Rows are points. A path goes straight from each point to the next, and from the last back to the first. The post is the endless flat space through its rows: a point in 2 columns, a line in 3, a plane in 4, and so on, so that a path can go around it. Count how often the path circles the post. Going back the other way cancels.

Post (2 x 3):
[[ 0.7 -0.1  3.2]
 [-3.5 -1.0 -1.6]]
Path (24 x 3):
[[-2.9 -2.4  3.7]
 [-1.9  0.7  1.6]
 [-0.2  0.8  0.6]
 [ 6.5  0.4  4.2]
 [ 4.3  0.6  4.7]
 [ 2.0  1.1 -0.5]
 [ 4.5 -0.1  5.2]
 [ 1.2 -1.6  3.8]
 [-3.1 -1.3  1.4]
 [-1.5  3.4  3.0]
 [-3.9  0.3  4.3]
 [-4.3  1.9 -0.5]
 [ 2.2  1.4  3.9]
 [-1.3 -1.9 -3.5]
 [-0.5 -1.7  1.1]
 [-2.2 -3.6 -0.3]
 [-4.0 -2.2 -4.3]
 [-2.2 -1.4 -4.0]
 [ 1.7 -3.6  3.4]
 [-0.8 -3.2  5.0]
 [-5.3  0.6 -1.4]
 [ 4.1  4.2  5.5]
 [-2.1  1.0 -0.3]
 [-2.8  1.2  2.7]]
Times around: 2

Post:
[[ 2.4 -0.1  0.2  0.4  4.3  2.3 -3.2 -1.1 -1.8  1.1  2.4]
 [-0.2 -0.7 -0.6 -0.7 -2.3 -1.1 -1.6  1.3  1.3 -1.5 -1.0]
 [-1.8  5.2 -3.9  0.8 -1.3  2.4  1.7 -3.9  4.1 -1.9 -3.2]
 [ 2.1  3.7 -3.6 -3.0  3.0  1.9  2.9 -5.8  2.9 -1.3 -3.0]
 [ 3.3  1.7  3.1  1.5  4.8  4.6 -2.9  2.6 -0.9 -4.0  2.2]
 [ 2.4 -2.4 -0.8  2.4 -1.5 -2.9  0.0  0.5 -2.1 -1.7 -2.4]
 [-3.0  1.1  1.4 -0.3 -1.9 -3.1 -0.8  0.6 -3.4 -1.5  0.4]
 [-1.7  0.8  2.4  0.5 -1.4 -1.1  1.0  1.3 -0.4  0.7 -1.0]
 [-2.1 -0.6 -2.4 -1.4 -1.7 -1.3  2.5  1.2 -2.9 -2.5 -0.9]
 [ 3.4  1.6  0.4  1.1  4.8  1.4 -3.9  4.3 -1.5 -0.9  2.4]]
Path:
[[-6.4  0.3 -5.8 -1.5 -2.2  3.0  1.7  0.7 -4.8  0.4  2.1]
 [ 4.2  2.8 -0.7  4.7  6.4 -2.7 -0.7  5.7 -7.7  1.8  2.2]
 [-0.2  1.8 -4.9  1.7 -1.3 -1.9  1.7 -3.1 -0.7 -3.9 -2.5]
 [-1.1  3.9 -0.1  3.2  0.0  3.1 -2.7 -2.5  3.6 -2.3 -1.3]
 [-0.6 -0.1  0.6 -1.2  2.6  4.9 -0.2 -6.0  0.6  1.9 -1.7]
 [ 2.5  0.5  3.3  1.9  5.9 -1.5  4.9  2.1 -1.8 -3.3 -1.5]
 [ 5.0 -3.2  1.3  3.1  0.6 -3.1  2.8 -1.3 -2.3 -3.4 -2.5]
 [ 0.0  1.5 -4.5  0.4 -3.0 -1.8  1.3  1.7 -5.1 -3.8  0.7]
 [ 2.7  1.2 -1.3  0.9  2.5  0.1  0.4 -7.2 -2.6  1.7 -2.4]
 [ 3.7 -2.2 -3.3 -1.9  4.0  0.9  2.7 -6.7  0.1 -2.9 -4.5]
 [-4.6 -1.9 -1.4  3.4 -1.4 -4.0 -7.0  5.4 -2.7  2.9  4.2]
 [-6.2  4.9  0.7  0.7 -2.0 -1.6 -2.7  8.2 -2.9 -0.6  6.0]
 [ 1.9  1.6 -0.9 -0.1  0.7 -0.4 -0.4  1.3 -0.8  1.3 -0.1]
 [-1.0  1.0 -2.2  3.0  0.1  2.0 -1.3 -3.6 -0.3  3.1 -1.4]
 [ 2.8  0.1  2.5  3.9  5.2  1.3  0.4  2.0  0.8  1.4 -1.8]
 [-0.1  3.2 -3.5  1.4  1.2  2.2  4.0  0.4  0.4 -4.0 -1.9]
 [ 0.1 -1.2 -0.2 -3.8 -0.2  2.1  6.8 -3.5 -1.8  0.1 -0.4]
 [ 9.4  4.1 -2.4  7.8  2.6  1.0 -6.3  2.7  0.9 -0.9 -2.9]
 [ 2.1 -3.2  0.3 -0.3 -0.7 -1.9 -2.0  3.6 -3.6 -3.8 -0.7]
 [-1.1  1.4 -4.2  1.2 -1.4 -3.4 -0.9  0.4  0.0 -0.9 -2.0]
 [ 2.1 -2.6  3.7  1.4  1.2  0.0  2.7 -3.7 -1.9 -4.8  0.3]
 [-0.1  1.2  4.2 -3.7  1.3  0.5  1.2  0.8 -3.7 -2.8  2.0]
 [ 1.1 -1.2  0.5  3.1 -0.9  1.0 -5.9  4.6 -4.6  4.7  2.3]
 [ 2.1  4.2  5.5 -2.5  4.0 -0.9 -0.9  8.5 -1.6 -1.2  2.9]
 [ 3.6  2.6  1.5 -0.1  5.4  1.6  0.0  2.8  0.2 -7.4  1.1]
 [-1.5  4.8 -2.3 -2.1  3.8  0.8 -2.2  2.9  0.0 -2.9  2.0]
 [ 1.7  2.4  1.9  0.8  5.2 -1.6 -1.5  2.4 -4.7  2.1  1.0]]
Times around: 2

Post (17 x 18):
[[-1.2  1.6  3.5  0.9  0.4  0.3 -3.6  3.8 -0.2  0.3 -0.1 -2.8 -4.2 -1.9
   0.2  6.3  3.2 -0.9]
 [-1.3  1.3 -2.3 -1.2 -0.1 -2.3  2.9 -2.3  4.3  5.6  1.3  2.6  0.2  3.0
  -1.2  1.0  1.1  2.0]
 [-4.8  2.8 -0.8  2.0 -1.2  2.2  6.1  0.1  2.5  3.8 -0.2  7.1  1.3  0.2
  -0.5 -2.3 -0.3  0.1]
 [ 1.9 -0.4  1.2 -5.2 -0.8  1.2 -4.2  3.3 -2.1 -3.4 -2.0 -2.4  1.3 -2.7
  -0.3  2.6 -0.5 -3.0]
 [-0.6  0.7 -0.1  0.4 -1.3  0.3  0.6  1.7 -2.0 -2.5 -3.0 -3.4 -3.7  0.4
  -1.4  4.9  0.2 -0.2]
 [-1.2 -1.8  2.2  3.0 -0.9 -1.5 -2.1  6.9 -2.2  0.6 -2.7 -1.7 -4.9 -2.0
  -5.1  1.0  3.8  2.2]
 [-0.6  3.6 -2.4  3.0 -0.2 -2.6  3.6 -1.1  4.3  3.5  0.5 -0.3  1.8 -2.7
   0.7 -0.8 -0.1  0.9]
 [ 0.8 -0.5 -0.9  2.2 -0.6  1.6  6.3 -1.1  3.8  5.9  4.3  2.5 -0.5 -2.3
   0.1 -1.0  1.4  4.2]
 [-3.5  4.0 -1.3 -0.3 -1.4 -1.2  6.4  1.5  3.5  3.3  4.7  5.2  0.9 -1.4
  -2.1 -0.8 -2.3  2.8]
 [ 0.7  1.5 -3.3  3.0  0.4 -2.3  4.0 -1.3  3.0  0.6  2.5  5.0  1.8  0.5
  -0.7  0.8 -1.5 -4.1]
 [-2.1  0.3  0.2  1.5  1.5 -0.5 -4.6 -1.4  0.1  0.1 -0.4 -4.8 -5.7 -1.7
  -4.7  4.1  0.9  0.2]
 [ 2.0 -1.7  1.2  2.3  0.6  0.6 -4.2  0.4  1.0 -1.9  2.7 -5.7  0.2  2.3
   1.4 -2.2 -1.7 -0.1]
 [-3.9  0.9 -6.7  2.9 -2.9 -1.8  3.9 -1.2  1.7  4.4  2.9  3.3  3.2 -0.6
  -0.8  1.5  1.5  0.7]
 [ 1.3 -3.4  2.1 -2.4 -3.4 -0.2 -5.0  3.8  2.7 -4.0 -0.5 -6.0 -3.7 -2.0
   2.0  0.2  1.5 -4.4]
 [ 4.5  0.6 -2.7 -0.4  0.5  1.5 -7.5  4.2 -0.4 -3.8  0.3 -5.6 -3.8  0.6
   0.5  0.0 -1.3 -5.6]
 [ 0.2  1.7  0.6  4.1 -2.6 -1.6 -4.7  0.6 -2.7  1.1 -2.0  0.5 -5.7 -2.0
  -1.7  1.4  0.6  1.0]
 [ 2.0  0.7  0.4 -1.9  2.5  0.2 -4.6  0.3  0.1 -6.3  1.6 -3.3 -3.3 -0.9
   1.3 -1.8  2.3 -1.2]]
Path, 25 rows:
[[ 0.4  1.6  1.8  5.0  2.6  4.1 -0.6  3.7 -0.7  3.3 -4.8 -1.8 -4.5  0.8
  -0.2 -1.4 -5.1  1.8]
 [ 2.8 -0.5  0.9 -0.5 -0.2 -2.3 -4.6  3.1  0.9  2.7  0.3 -0.7 -6.8 -4.9
   0.5 -4.1  3.4 -0.5]
 [ 1.7 -3.0 -1.4 -3.6 -0.2 -2.3 -2.6 -1.5  1.2 -1.2  1.7 -3.4  0.9  3.7
  -2.6  1.5  2.0 -3.2]
 [-3.4 -2.6 -1.8 -2.1 -1.4  1.9 -2.5 -5.6  3.4  1.3  0.0 -5.5 -3.2  0.4
  -4.1 -0.4  4.8  5.1]
 [ 0.8  0.3 -5.0  2.9 -0.4 -4.6  1.2  2.0  1.3  2.6  1.7 -0.3  0.3  1.8
  -3.4  5.3 -0.4  0.4]
 [ 3.1 -0.7  1.9 -1.1  2.0  2.0 -0.4 -1.4 -1.8 -1.5 -0.2  0.8 -7.2  5.3
   0.9  6.7 -1.6 -4.0]
 [ 1.8 -3.7  2.4 -2.3 -1.6 -1.1 -0.9 -4.0  0.2  0.4  1.5 -4.4 -1.2 -4.6
  -1.1 -1.9  2.5  5.3]
 [ 3.9 -0.9 -2.4 -1.9 -2.4  1.2 -6.1  0.4 -4.4  0.8 -3.8 -2.0  2.4 -0.4
  -1.9 -1.5  2.2  1.9]
 [ 0.2  2.3 -0.2  4.7  0.3  1.9 -1.5  4.3 -0.2  5.7  1.7  4.6 -6.3  3.5
  -7.0 -1.7 -0.9  1.2]
 [-0.6 -1.4  0.8 -0.2  0.9 -1.7 -1.6 -2.2  1.2 -2.7  1.0  0.6 -2.9  2.7
  -1.8  6.8  3.0 -0.2]
 [ 1.6  3.7 -3.5 -0.9  2.0  0.4 -1.3  0.0 -2.1 -6.4 -1.5  1.5 -4.3  1.4
  -2.1  2.8 -6.2 -5.6]
 [ 0.0 -0.4  2.8  1.0  1.6  2.0 -3.1 -3.6  4.1  3.4  4.0 -6.3 -5.2 -1.1
   0.6 -5.2 -0.4  3.0]
 [ 0.8  0.3  0.1  6.1  1.4  4.4  5.0  0.3  3.8 -0.3  4.2 -6.3 -6.4  6.2
  -0.2 -0.6 -0.6 -1.8]
 [-1.2  3.1  2.9  4.1  2.7 -0.6 -4.0  2.2  3.0  1.2  2.8  1.6 -1.3 -4.6
  -1.1 -1.8  4.8  0.0]
 [-1.5 -0.9 -0.5  0.4  3.7 -2.8 -4.7  2.3  3.7 -0.8  1.7 -2.7 -2.7  1.9
  -3.2  4.6  0.6 -2.4]
 [-1.5  0.4 -4.4  5.7 -1.7 -1.8  1.4  3.6 -3.6  3.1 -1.4  5.4  2.5 -0.6
  -3.4 -1.2 -3.7 -4.1]
 [-3.7  0.3  3.8  3.3  0.6  0.2  3.1 -5.0  0.4  1.4  5.1  4.8  0.8 -2.1
  -1.6 -2.5  1.4  2.0]
 [-0.4  1.5  3.5  2.0 -3.0  2.8 -2.4  5.1 -0.3 -1.3 -1.0 -0.5 -5.0 -4.9
  -1.4  0.4  3.3 -0.7]
 [-0.6 -3.5  0.0  6.3  0.7 -1.3 -3.8  7.1  1.6  0.7  1.9 -3.4 -1.3 -2.0
  -3.9 -5.8  2.2  2.3]
 [ 1.5  0.6 -0.2 -4.0  3.3  1.1  0.4  0.3  1.9 -1.2  2.6 -3.1 -1.3 -1.9
   0.0  2.9 -3.4 -1.2]
 [-0.5 -0.6 -2.0  2.6 -2.6 -2.8 -0.5 -2.5  2.5  2.9 -1.7 -0.3 -2.5  1.8
   0.9 -0.4  1.2 -2.1]
 [ 2.2 -0.4 -2.3  7.7 -3.9 -1.5 -3.3  1.6  2.3 -2.9 -0.6 -3.5 -5.0  4.3
  -0.2 -0.6 -1.5 -8.5]
 [ 2.6  3.7 -5.5  3.8  0.7 -1.3 -0.4 -5.6  4.9 -0.4  2.0 -2.0 -3.1 -1.1
   0.9  1.7  1.7 -1.6]
 [ 1.8  7.0  0.9 -4.0  1.2  1.3 -0.1  2.8 -1.7 -4.2 -3.1  1.7 -1.4  0.6
   1.5  7.0 -0.4 -5.7]
 [ 1.8 -1.4 -0.1 -0.1 -0.9  3.7  0.1  1.3  3.3  5.2  2.1  2.0 -4.9 -0.6
   0.8  2.6  6.0  4.2]]
Times around: 5
